Each row is a point. Any point is a mix of the corners, with weights that add up to 1. It lies inside the corners' shape when no weight is negative. Is each point inside? If not, which corners have a negative weight?

Corners:
(1): [-12  14]
(2): [-55  13]
(3): [ 29 -70]
Points:
[-46  10] -> inside
[ 23 -61] -> inside
[ 23 -62] -> inside
[-20  11] -> inside
[ 16 -62] -> outside (1)
[-26   0] -> inside
[  8 -17] -> outside (2)
[-56  54] -> outside (3)

Corners:
(1): [-48  -6  16 -63  68  55  30  14]
(2): [ 69  95  56  31  25 -60 -18 -23]
(3): [ -4  23  88  -1  36 -35 -20  44]
(4): [-10  30  14  52 -48  19   9 -43]
(5): [-25  -2 -15 -60 -50  67  65  16]
(6): [ 52 -34  -9   1 -17  14 -18   5]
(7): [ 25  18 -38   9   3 -45 -40  31]
(8): [-21  14  16 -19 -56  71 -49  14]
(9): [-43 -21 -10 -85 -11  20  20 -23]
Points:
[-18  10  12 -24 -35  45 -24   4] -> inside
[ 35  15 -24  18 -62  23   0  -1] -> outside (1, 3, 9)
[ -8 -15  -8 -30 -43  -8  28  27] -> outside (1, 2, 8)
[  6   0   3 -17  -7  16  -4  14] -> inside
[-11 -36 -20 -51 -70  47 -23  48] -> outside (1, 2, 4)
[  4  -8   1 -21 -17  19  -3  -7] -> inside
[ 10   9 -12 -10   0  -9 -16  18] -> inside

Corners:
(1): [-43  22  22  22  27 -15  19   7 -27  21 -24 -36  77 -24]
(2): [ 29 -13 -27 -13 -29  47  41 -45 -81 -34 -29  11 -32  18]
(3): [-33  32  24 -23 -11 -28  26  10  22  31 -60 -68  -3 -27]
(4): [-64  22   9  16 -43 -27  -1  63  26  10 -55   5  38 -28]
(5): [ 19 -14  33 -13  30  18 -15   3 -12  61  -7  29  24  68]
(6): [-20 -67 -40  -7  39  34 -22  -1   3  26  -6 -11   2  76]
(7): [ 61 -36 -39   5 -42  19  37 -95  -9 -49 -66  18  23  31]
(8): [-24  37 -14 -31  10  -5 -48  13   7  16 -51 -21  41 -51]
(9): [ 32  -7 -17 -37 -55  71  71 -56 -19 -54   9  -6  34 -19]
(10): [ 22  -9 -10  32 -24  71  26 -94   3 -30 -20  14 -25   0]
(11): [-58  42  26 -29  26 -25  12  17  25 -32 -36 -12  17  -5]
(12): [ 17 -85  12 -13  38 -20 -29  20   2   5  30  11 -27  24]
(13): [-29  37  56   0  -1   6 -22  67   7 -26 -48 -73  51 -30]
(14): [ 28  21 -31  18   2 -10   9  16   9 -13  30  -8 -13  35]
(15): [-16  46  -1   1  39   9  35  58  39   5 -65 -14  36 -61]
Points:
[ 13 -31 -23   0   4  16   7 -35 -16 -10   6  31  -2  33] -> outside (3, 13, 15)
[  1 -11   1  10   8  10  -2   2   6  15 -16 -13  25   4] -> outside (2, 11)
[ -4  12 -10   2  -5  21   7 -14  -4   3 -38 -12  29  -7] -> outside (11, 12)
[  9 -13 -10  -4  -3  14  12 -13   0 -11 -27  -5  17  13] -> inside
[-11   6  -2 -11   5   5  13  -9   0  -5 -26  -5  18  -3] -> outside (13)
[ -2 -21  -1  -2   8  12   9  -1   0   4 -17  -5   9  29] -> outside (8)
[-12   6   2   3  -2   1   4  11  -1   2 -32  -4  12   3] -> outside (9)

Corners:
(1): [  2  -6  -1  32  -3  75   1  27  13 -50  24 -44  16 -49  32  69 -60 -59
  39   6]
(2): [-22  51 -47 -20  13 -25  67 -69  24   5  -9  48  -7  46 -40 -12  -9 -61
  30 -24]
(3): [-31 -44  -3  91  48  40 -25 -53 -16  18 -25 -19  54  69 -13  21 -10  32
   8  13]
(4): [-10  35  28 -40  27  42 -70 -60  23  48  63   2 -72  25 -34 -58 -52 -32
 -29 -50]
(5): [ 65 -35 -52  29  -3 -20 -54  23 -40  -3 -29  -1 -68   2  10 -50 -31 -41
  15 -61]
(6): [-22  60 -38  24  12 -17 -15 -71  46  63  64  32 -24   4  -8 -12  27 -28
  38  35]
(7): [-18  80  46 -63  39  18   4  -6 -71  10  41 -15 -17  13 -12 -36 -61  32
 -41  36]
(8): [  3 -10  37 -18 -24 -28  14 -33 -17 -36  47  20  21 -21 -64 -70 -15  44
  30  30]
(9): [-29 -20  -2  42 -43 -19 -61 -35 -11  -5  52 -72 -58  46  18  42  22 -17
  13  -7]
(10): [ 52 -49  -6  15  22 -64  67  39 -32  16 -33  34 -51 -18  50 -46 -33  -5
 -78 -31]
(11): [-16 -37 -69  38  43  52  32  31  56  17  48 -40   5  40 -31 -57  36  -8
  17 -47]
(12): [ 12 -21 -36 -26   2   8 -44  63  24  37  44  27  33  -6  13  21 -80 -71
  16  40]
(13): [ 77  76 -25 -36 -70 -61   8 -74  49 -69 -18 -36   8  27  69 -35 -84 -79
  56 -71]
(14): [ -9 -15   4  44  35 -27 -44  15  27 -71   2  32  45  44  21 -61  16 -76
  58   1]
(15): [ 44  23  42 -36 -65 -22  42 -60 -44   1  -2  17  12 -23   2 -63  22  16
  12 -46]
(16): [ 44  67  65 -30 -58 -14  49  -1  -1  39  21 -23  11 -30 -44  26 -70  -9
  58 -60]
(17): [ 82  31 -13  72 -56 -63  59 -25 -51  13  43  -8 -12  65  -5  43 -23 -35
 -52 -52]
(18): [ 72  -2 -25  11 -23  -3  49 -24  59   8 -59 -13  -9 -13 -35  47  35 -21
   0  43]
(19): [ 87 -26   8 -34 -31  10  12 -52  39 -46  17   2  -5   5  30  54   7  43
  50 -10]
(20): [ 71 -52 -75 -38  52   0  15 -54  46  56  20 -67 -26 -40 -51 -19  31 -76
  46  25]
(21): [-12  64 -29 -18  32 -54  24 -62  16 -25   1  24  35 -27  22  58  13  26
 -62  10]
Points:
[-28 -33 -59   7  86  41 -38  -5  31  24   1  -8 -25  -5  11 -27  18 -56
  -4  34] -> outside (8, 13, 16, 17, 19)
[ 17   7 -11   4  -3  -8  36 -19  13  -1  19  -8  17   9  -7  -5   2 -11
  16  -4] -> outside (4, 5)
[-13  13 -16   3  10  12 -13 -24  23   5   1 -16   9  -2 -21 -18  -1 -31
  30   5] -> outside (10, 17, 19)
[ 59  -5 -51  24   9 -25  48  39   0 -13 -45  -2  23   1  21 -19 -30 -58
   7 -31] -> outside (4, 6, 8, 9, 19)
[ 47 -24 -17 -25 -19 -45 -40 -46  32 -16 -42 -10 -14  19  33 -21 -11 -51
  41 -42] -> outside (1, 6, 7, 8, 11, 17)

Corners:
(1): [  9 -74  47   1   1   3 -11  50 -24  37  53  -5  26  42  -8   5 -21  11
 -46 -35]
(2): [ 30 -33  41   8  -4   5  -2  28 -81  12  95  -3  -5  18 -59  24 -47 -20
 -21 -40]
(3): [-23  35 -10 -44  28  -8 -25 -29  61  15  -1 -18 -19 -11  36  35  -8  31
  55  13]
(4): [ 21 -10 -11 -41   1  42  67  27  13 -11  26   8  19  25  -8 -23 -31 -50
  26  41]
(5): [  9 -27 -29 -79 -39 -12  16  31  47 -24  35  17  28 -28  30 -19 -19 -38
 -27  11]
(6): [ 15  29 -13 -18 -61   8  66   9   5   1  27  14  60 -40  24 -50  -8 -23
   7  -9]
(7): [-15  -9  23  19  20  16 -12  22 -20  16  68  36  13 -29 -16 -19 -31  -5
 -29  -6]
(8): [ 15  26 -54  16   7 -20  -7 -26  51  -4  21 -23  -2  16  40   0  60  13
  32  19]
(9): [ 36  13  -9  -5  71  20 -27  43  14  28 -15  13  11  17   9  18  57   2
  -8 -43]
(10): [ 21  46 -11 -37   5 -16  -5 -56  69  -1 -33  -9 -18  -6  -9 -26  34  32
  29  -1]
(11): [ 29  -5 -10  21  41  -3  -3   3  23   3 -14  25  43  41   5  -3  -4  -9
  11 -30]
(12): [-12 -19 -28 -35 -20  43  53  36 -58  21  67  57  31  41  15 -72 -31 -10
 -35 -32]
(13): [ 13  52  -4  12  19 -36 -48 -48  39  25 -45 -18 -43 -10  32   0  36 -26
   9   3]
(14): [-31  12 -20 -57 -16   8  53  14 -23 -20  32  -3  43  29  25 -35 -37 -39
 -53  25]
(15): [ 25  21 -19   4   1 -12 -24  -7  24   1 -20  25   1  -2   6  27  33  51
  25  23]
(16): [ 21 -19  36  66  41  32  10  50  -8  -8   3   9   8   5  -5   4 -81  24
 -45 -66]
(17): [ 41   1 -45   8  79 -18 -16 -55  13  49 -25  -2 -18 -18   9  24  23  38
   4  -1]
(18): [ -8 -41  18 -36 -25  48  16 -63  -4 -48  36  34  25 -18  51 -13 -13 -32
 -10  18]
(19): [ -2 -28   4  21 -11  33  41   5 -26  20  53  33  11  18 -31  41 -38  -4
 -60 -46]
(20): [ 33  26 -39  33  32  23 -64  -5  46  31 -11 -21  11   8  18  12  20  18
   9  -4]
(21): [-55 -37 -45 -31 -48  24  32  20 -14 -50  33 -23  31  -8 -18 -61 -17 -44
   2   9]
Points:
[ 10  -5 -15  -9  -1  16  22   4 -10  -2  29   9  17   8  -1 -27 -12 -27
 -15 -11] -> outside (1, 3, 15)
[  7   2 -25  -3  -7   5  22  14   2   5  22   6  13   7   2   1 -21 -13
 -11  -5] -> outside (1, 7, 9, 10, 18)
[ 10  -4  -7 -13   5  12   6  -2   8   2  16  13  13   8  11  -8   0  -1
  -2  -3] -> inside
[  2   2 -15 -21  -2   2   1  -9  12   4  21   4   9  -2  10  -9   6  -8
   4   5] -> outside (16)
[ 13  11  -6   4  24   4  -3  -8  11   8  14   5   7   5  16   1  -8   1
 -11 -20] -> outside (1, 4, 15, 21)

Corners:
(1): [ 21 -14 -34  13   0  15 -12  30  51  39  10 -52  55 -33  22  12  30  -1
  38 -35]
(2): [-29  -9 -27 -22  28  10  21  35  37  21  15   3 -15 -28 -27   2  -4 -20
  56  53]
(3): [ 19  11  12  13  -1 -40 -25 -13 -20  -3  45   3 -18  49  -7   6 -31  17
  -9 -19]
(4): [ 15  -9  -3 -38 -22  -3  -9  24 -10 -64   6   8  -1 -16 -20 -13 -33  36
  -7 -11]
(5): [-41 -24 -18 -24  35  16  51  31  11 -59  20  19  26  -6   1 -24   0 -54
  14  48]
(6): [  0 -10 -23 -65  -6  -8  26  32  54   8  30 -28 -13 -23  -1 -14  19  55
   7  46]
(7): [-10 -38  15   3 -23  -4   4   8 -46   0 -27  -4  14 -10  11 -20   9 -18
  13 -10]
(8): [-17 -49   5 -32  17 -18 -15  14  18  -7 -14  -9  28  14 -25  15 -21   8
  -5  16]
(9): [ 15 -54 -10  18  27  32  13 -29 -23  23  33  25  13 -37  44   7  30  -8
 -20 -17]
(10): [ 38  42  47 -11 -40  25  44 -18  -5 -10  -9  30   4   8  21 -69   8  27
  14 -58]
(11): [ -3 -19 -37  10   5  -3  16  34  27  18   3  17  -6   3   5 -11 -29 -26
  13   0]
(12): [ -8 -31   9 -14 -95 -15  -5 -43  11 -81 -18 -17  55 -32  16 -61 -43  50
   5 -76]
(13): [-18  40  44  28  69  52  54  -8 -36  46  14  23  29  26  39 -25 -20 -46
  -6  33]
(14): [ 23 -13  26 -49 -76   2  28  31   1  28   4  -1 -58  53 -69 -46 -61 -51
 -12  -4]
(15): [ 22 -18   1  47  31   0 -15 -21 -11  43   8 -32  -4   3   3 -23  32  22
 -14  11]
(16): [ 52 -27 -17 -10  47   8 -14 -15 -51  21 -17 -61  18  37  -1  26  13 -15
  -4 -19]
(17): [-18 -35  46 -33   9  27  44   7   5  -5  24 -34 -30   3 -19  -1 -10  13
 -11  24]
(18): [-23  29 -29  30  20  44 -36  -2   9  22  16 -25   6  23   8   5   8  67
 -25  29]
(19): [ 33  -1 -43 -58  27  22 -27 -17   9 -21   0 -44  13 -74  45  36  29  25
 -19 -23]
(20): [ 38   0   8  30 -59   9 -51   5   0  -1 -22 -30 -17  41 -22 -13 -25  15
  16  -1]
(21): [ 67   9 -19   4 -13 -24 -17 -17 -24 -22 -35 -45  41   0  -1  45  22  35
  -1 -45]
Points:
[ 10   0   6  -6   0  14  14   3   0   5   3  -7  12  -2  10 -17   1   2
   6  -9] -> inside
[ 14  -7  -6  -7   5  12   5   1  -7   1   4 -16   7  -1   5  -6   1   3
   1  -4] -> outside (8)
[ -7 -32 -21 -10  10   1 -14   9  15  -7  10 -21   5 -16  -1   5   2  18
   7  15] -> outside (10, 13, 14, 21)
[ 20 -19 -17  -1  20  13  -5   3  -9   0  -5 -20  14 -13   6  18  19   7
   4  -5] -> outside (3, 6, 12, 13, 14)
[ -4 -10  -1 -26  29  14  13  10 -18   2  16  -9  -7  11 -12  16  -7  -6
 -14  32] -> outside (1, 10, 11, 12, 15, 20)

Corners:
(1): [-38  44  38  67 -65 -90   6  59   0 -24  11 -65 -23 -18 -27  -3  -6  29
  25  25]
(2): [-27  17   0  70 -35 -57  21  59 -25  -2  -4 -33 -65  -4 -65  -1 -22  18
  54 -11]
(3): [ -3  23 -40  -7 -16  41 -52  37  -4  18  20  33 -29 -35  12   1  33  -2
  24  18]
(4): [-28  -4 -46  27   9  27   7  41 -11  -7  15  41 -14 -12  -7   1 -51 -18
  32  11]
(5): [-42  20  31  45 -42 -25  14  59  -8  20  12 -76 -57  38 -57 -15 -21  29
  28  21]
(6): [ 80  32   1   3  63 -24  54  55  61 -40  45 -45 -13  58 -26 -46  35  14
  32 -21]
(7): [ -2  41 -21  23 -55  45 -23  17 -10 -24 -14  33   2  15 -18  41 -29 -10
  19 -32]
(8): [ 68  24  -6 -29  24 -27  14   9  19  -4  -5   1 -27  23  -3 -36  29  -4
   0   2]
(9): [ 27   6 -22 -40  31 -52  -2  27  78  32  -9 -49   5  23 -19 -67  55  55
  49 -12]
(10): [ -2   9 -36 -19  -1  26  -5   6 -39  -7 -24  19 -14  -6  88   2 -18  19
  38  17]
(11): [ -5  26  -1 -17  61 -61 -25  15  -6  18  39 -19   3  45 -24 -45  53  31
  20 -20]
(12): [-40 -18  -9  25 -20  18  24   6   1  47 -24  39 -17 -13  53  50  23  -6
   2  17]
(13): [-25 -48 -26 -44 -17  32   2  -8 -30  12 -20  23 -16 -49  50  55  -3 -31
 -21 -23]
(14): [-23  38 -17 -13 -27  -1  -9 -13 -15  -4  14  -5 -56 -61  23  54 -18   9
 -19  -5]
(15): [ -4 -20  36  30 -25 -26  17  74  29 -70  -9 -13 -78   8 -54  44   4  40
  46  15]
(16): [-27 -33 -28  -9 -27  -5   6 -17 -17  19  27  47  19 -50 -16  52  30 -11
   1  14]
(17): [ 50 -12  48   7  56 -40   1  26  43  15  13 -95  17  -2 -41 -43  19  17
  36 -33]
(18): [ -5 -22 -17  -6 -54  58  27  -6 -11 -19  16  38 -19 -31  23   2  -8   9
  -9 -16]
(19): [-12  -1 -75  25 -25  44  -1  26 -10  25  -5  37   7 -23  49  29  30  60
 -35  10]
(20): [-40 -37 -65  19  -6  15 -21 -41  29 -10   9   1 -15 -19  51   4  29 -24
  14   4]
(21): [-44  40 -17 -10 -15  33  32  -9  -9 -22  -6  13 -10 -55 -16   9  13  12
  16  11]
Points:
[ 15  15  -4  14   9 -34   4  40  14  -3  20 -29 -32  14 -27 -28  17  24
  29   4] -> outside (7, 12, 13, 21)
[ -3  -5 -10  10  -8   6  12  15   0 -10   2   2 -25  -5  -1  16   2   7
  11  -5] -> outside (1, 3, 9)
[-11  14   2   7 -12 -16   4  37   0  -9  17 -18 -23 -16 -14   1   4  27
  17   6] -> outside (2, 7, 8, 12, 20)
[ -8  10 -13  -6 -10   6   5  13  -7   7   4   3  -6 -16  13   7   6   7
   6  -2] -> outside (2, 15, 20)
[ -8  10 -14  14  -8  -9   5  19   6  -3   5  -8 -21  -5  -5  -2   8  13
  23   2] -> outside (13)

Corners:
(1): [  0  -4   5   0  -3  18  12  47 -29 -41  -2  16  -2 -47  -8  -7  -4  20
  24  27]
(2): [ 30  21   7 -11 -12  18 -45  -1  94 -19  -6  33 -49  26  16 -15 -14  12
 -63 -19]
(3): [-31 -31  35   1   0 -35  34  14 -64 -22 -40   1  34  -5   2  18  11  28
  12  43]
(4): [ 11 -70   5  -2  17  -2 -25  24  -3 -24  -5 -16   4 -37 -10 -26   2  13
   9  27]
(5): [-31 -22  14 -29  13 -23  16   8 -28  29   5  21  10 -59  41 -13  24  22
  29  22]
(6): [  4   2 -59 -13  10  29 -44 -40  17  -7 -38  25  -3   3  17   6  -4  -6
 -15 -34]
(7): [-41  10  24   0  16  14  -2  15 -17 -50  22  24  42  21  -6 -22  16  14
  18  47]
(8): [ 55   9 -74  -4  28 -47  64 -44   2   6  19  28 -24  15 -12  28  -2 -16
 -34   1]
(9): [-25  37 -95 -29  92 -27  34 -20  27  -1 -31  21 -61  18  -9  26  29  18
 -23  -4]
(10): [ -3  17   0  26  -1  -3 -18  18 -44  -8  25 -30  26  -2  26  -3  14  29
  22  19]
(11): [-24 -27  33  17  21  33  13  13 -26   0   2  -5  -8  -5   9  21 -36 -14
  -3  40]
(12): [-29 -35   2  24  16  37  14   6 -54   6  34  11  16 -19 -21   6  24  48
  12  33]
(13): [-11   6  -5  11  15  24  20   0  13   3 -14   4  21 -42  11  -3   4  20
  -5  51]
(14): [-24 -13  23  17 -12  27  11  23 -56 -22   9   0  16 -14  21 -56  26  18
 -19  24]
(15): [ 17  -5  55  26  27  13  19   3 -70 -22 -17   3  57 -10 -46 -38   9  27
  22  12]
(16): [ 23 -32  19  19 -15  12  24  29 -39   6 -11  15  47  31  -2 -20  -4   5
  35  48]
(17): [-22  30 -83  27  19 -46  23 -42  12  10  -5  42 -61  14 -31 -22  15  18
   3  17]
(18): [-11  33 -35 -31 -41  15 -22  13  56  23  -2   7 -19  15 -21   4  -5 -21
 -34 -35]
(19): [ 37  35 -29 -45  -6   5 -53 -25  41  -3 -34  11 -47  12 -18  22 -17 -10
 -34  35]
(20): [  4   9  -9 -48 -22  11  -4 -23  60 -33 -19 -13 -43  22   3 -12 -11  -5
  10  -8]
(21): [ 10  11 -29 -33   0  17 -42 -12  46  -6  -8  15 -30  17  -4 -15 -71  34
 -43  -5]
Points:
[  0   5   9  -9  15  21  -4  13   3 -17  21  -1  -3 -25  -1 -10  13  12
  -4  11] -> outside (3, 6, 16, 17, 21)
[  3   1 -12 -10   3  10 -10   3   4 -11  -7  12  -7  -1  -2  -9 -20  19
  -9  12] -> inside
[ 26  12   7   0 -16  -4  -1   6  19 -18  -8   8  -2  24 -20  -9 -23   0
  -7  26] -> outside (5, 6, 9, 12, 14)
[ -4   8 -42 -34  10 -22   3 -11  39 -14 -13  19 -53 -11   6   4  20 -19
 -30 -15] -> outside (10, 12, 13, 15, 16, 21)
